Each row is a point. Each copy is the shape, with its points in the same order, stretched, turned, moved and blurred by noise. Say if it was mirrored as well.
(in the rows, 128 means zero)

Shape (8 x 3):
[[152 123  92]
 [ 90 124  80]
 [119 153 176]
 [109 242 187]
 [104 223 200]
 [ 99 108  83]
 [117  63  72]
 [ 85 153 185]]
Copy 1 (8 x 3):
[[ 89 150 165]
 [ 76 137 100]
 [173 141 150]
 [233 197 138]
 [232 185 130]
 [ 70 131 109]
 [ 49 100 129]
 [184 121 126]]
Copy 1 is: mirrored
Copy 2 (8 x 3):
[[126 109  93]
 [ 67 120  94]
 [140 119 151]
 [122  61 172]
 [125  67 185]
 [ 77 132  88]
 [ 88 160  72]
 [104 152 169]]
Copy 2 is: mirrored
Copy 3 (8 x 3):
[[111 122  91]
 [ 86 156 126]
 [168 126 150]
 [197 177 160]
 [214 174 149]
 [ 89 135 120]
 [ 65 103 106]
 [154 134 165]]
Copy 3 is: only turned

Shape (12 x 6):
[[204  85 104  83 182 178]
 [ 73  94 155 140  80 102]
 [113  93 157 144 159 100]
 [ 87 132 145 150  72 138]
 [104  77 146 169 156  96]
 [133 122 177 130 151  95]
 [133 104 150 119 183 153]
 [ 77 136 125 120 120  90]
 [169  99  94 102 216 161]
 [146 112 129 122 217 172]
 [128 164 104 130 114 159]
 [156 185  81 162 126 149]]
Copy 1 (12 x 6):
[[ 81 156 113 140  50  88]
 [173  73 145 143 157 171]
 [168  94 139 141 127  91]
 [132 103 107 107 152 189]
 [199  99 143 146 126 111]
 [127  93 114 158 148  61]
 [131 111 133 107  92  83]
 [156 121 160 121 158 158]
 [123 171 142 111  62  86]
 [129 145 131  84  73  77]
 [ 91 162  96  85 128 170]
 [ 83 204  65  88 131 166]]
Copy 1 is: mirrored
Copy 2 (12 x 6):
[[182 197 127  89 131 139]
 [ 93  62 168 170 134 112]
 [117  97 113 125 132 116]
 [127  92 158 167  90 128]
 [126  79 115 122 135 119]
 [ 97 116 109 123 124 124]
 [162 146  94 121 116 122]
 [ 99  85 155 139 113  81]
 [190 177 101  76 117 112]
 [196 171  75  98 101 121]
 [163 145 144 124  65 123]
 [178 156 131  91  39 137]]
Copy 2 is: mirrored
Copy 3 (12 x 6):
[[200  50 142  55 101 157]
 [ 84 154 100 129 172  78]
 [ 93  73 106 116 145  84]
 [ 89 169 142 119 154 108]
 [ 83  73 106 115 123  65]
 [113  65 122 137 167 110]
 [111  79 126  66 137 110]
 [ 64 147  85 133 159 122]
 [140  55 124  51  90 147]
 [110  65 136  42 108 127]
 [113 149 159 102 116 165]
 [122 118 192 124  69 184]]
Copy 3 is: only turned
Copy 4 (12 x 6):
[[185 249 168 166 104 177]
 [ 62  94 114 137 105  74]
 [106 120 115 175 154 127]
 [107  97 153 133 114  43]
 [ 85 130  91 191 160 106]
 [132 112 123 145 173 132]
 [148 151 172 178 162 150]
 [127  64 118 150 116 130]
 [178 206 156 196 131 196]
 [189 169 183 196 167 179]
 [183 132 165 154 116 101]
 [215 155 134 162 137  92]]
Copy 4 is: mirrored

Shape (12 x 8):
[[131 169 137  94 127 173 129 161]
 [ 90 160 147 142 146 101 153 153]
 [186 159 142  99 157 153 139 153]
 [134 125 160 109 132 109 101 180]
 [249 157 150 110  44 207 129 121]
 [ 85 137 140 111 154  94 148 117]
 [100 115  96 157 131 123 133 141]
 [ 95 138 143 110 108 191 117 142]
 [133 156 151 158 165  96  74 132]
 [120  96 143 123 151  98 111 119]
 [111 116 108 187  29 129  67 113]
 [139 125  95 112  82 101  82 114]]
Copy 1 (12 x 8):
[[ 78 138 178 109 116  95 111  97]
 [ 60  90 144  80 164 122  91 140]
 [ 93 110 152  99  90  74 158  92]
 [ 69 142 104 128 108  80 114 151]
 [187 107 120 156 151  54 206  33]
 [ 95 113 123  66 119 106  83 158]
 [113 114 138 117 133 183 116 169]
 [106 144 166 151 126 116  64 104]
 [ 34 127  70  89 118 131 103 123]
 [116 128  81 116  91 101 101 169]
 [141 158  41 162 210 199 113 156]
 [130 186  54  88 133 150 145 173]]
Copy 1 is: mirrored
Copy 2 (12 x 8):
[[117 142  87 118  96 124 102 138]
 [118 149 124 139 109 195 118 162]
 [121 193  87 141  82 124 131 127]
 [126 150 114 156 149 143  89 160]
 [125 174 123  93  94  47 108  81]
 [151 138 121 153 131 202 120 143]
 [ 92 126 130 140 137 150 138 134]
 [116 113 101 100 118 122 108 145]
 [118 137 139 175  96 123 143 167]
 [146 134 133 156 161 158 134 147]
 [ 90  56 194 126 167  68 109 120]
 [121  78 148 161 155  94 107  98]]
Copy 2 is: only turned

Shape (15 x 9):
[[127 101 155 140 129 159 175 188 179]
 [171 128  92  92 187  88  84 170 105]
 [174 130 135 143 105 100 125 112 146]
 [164 148 113  73  95 166  89 114 104]
 [ 86 126 102 137 158 144 172  97  97]
 [114 176  85 142 127 100 119 131 123]
 [170 102 141 125 122 130 167 189 167]
 [167 195  81 148  90 120 108 112 102]
 [115 192 118 103  95 151 119 108 156]
 [129 180 168 106 135 137 113 101  95]
 [118 199 132 167 179 157 174 178 174]
 [ 86 108  86 146 101  81 145 194 140]
 [ 80 185 120 121 172 131 166  99 143]
 [ 72 100 137 135 113 130  89 108 157]
 [160 120 164 106 174 158  87 124 152]]
Copy 1 (15 x 9):
[[143 137 107  85  75 127 146 141 170]
 [ 63  56 181 144 114 147 141 150 133]
 [111 148 160 116 122 125 171 125  81]
 [139 103 140 171 112 181 188 105  87]
 [134 127 136 110 198 117 133 124 201]
 [ 63  89 138 125 182  93 202 134 116]
 [122 148 134 109  60 134 163 137 138]
 [ 68 121 141 155 188 104 236 135  63]
 [131 101 122 124 142 116 238 114  89]
 [137 117 174 101 144 193 189 134  87]
 [114 112 123  71 148  66 225 202 162]
 [ 42  96 104 111 129 103 154 106 157]
 [137 107 151  80 186  92 205 141 164]
 [130  83 108  95 133 130 100  95 137]
 [167  89 158 107  88 163 119 154 128]]
Copy 1 is: only turned
Copy 2 (15 x 9):
[[ 78 100 133 174  96 203 101 107 111]
 [175  65 116 123 196 185 166 116 137]
 [125 147 122 168 146 174 149 164 154]
 [115  95  77 143 192 103 133 132 148]
 [175 108 142 147 101  98 152 102 127]
 [125 129 173 136 156 137 131 137 144]
 [ 86 110 123 192 133 220 131 118 121]
 [131 144 163 175 199 127 125 145 168]
 [ 64  99 136 124 140  94 118 163 142]
 [185  89 106 128 154  94 125 164 125]
 [105  47 193 151 109 166 100 143 138]
 [ 74 168 184 149 137 208 115  83 101]
 [135  67 163 113  92  93 146 151 131]
 [103 145 106  83  88 140 108 143 136]
 [156  51  65 110 122 151 126 163 154]]
Copy 2 is: mirrored
Copy 3 (15 x 9):
[[222 205 128  66 131 198  98 105 102]
 [161  72  79 176 147 137 136 133  90]
 [167 118 149 123 134  90 149  98 107]
 [128  73 143 130 147 152 127 145 191]
 [100 162 104 148 103 133  80 189 141]
 [142  88  97 133  94  97  76 142 133]
 [222 171 136  76 135 193 118 102  78]
 [146  70 155 152  90  84  91 150 151]
 [147  98 127 102 140 114  71 152 184]
 [103 100 139 166 159 119  87 112 154]
 [221 181 122 130 125 150  21 148 112]
 [175 132  76  67  68 152  90 113  95]
 [127 142  98 128 135 106  47 183 132]
 [128 128  84 102 149  96 139  91 164]
 [161 127 115 160 203 128 155 100 142]]
Copy 3 is: mirrored
Copy 4 (15 x 9):
[[163  81 129 193 115 102  68 106 138]
 [178 156  91  83  17 193 170 151 195]
 [149  89 109 165 148 173 161 138 134]
 [221 149  94 119  96 137 210 102 117]
 [146 201 172 150 137 106  94 182 134]
 [119 174  70 119 100 155 137 144 136]
 [166  75 126 204  99 147 115 109 142]
 [162 179  49 152 126 169 178 129 131]
 [174 136  65 114 127 125 137 141  83]
 [219 154 128  66 137 183 116 131 124]
 [198 140  69 146 119 116   7 180 145]
 [ 43 134 111 165  76 141 130  74 139]
 [168 171 127  96 130 123  61 217 107]
 [ 96 103 111 104 129  95 146 124 152]
 [236  86 106  89 102 136 138 172 182]]
Copy 4 is: only turned
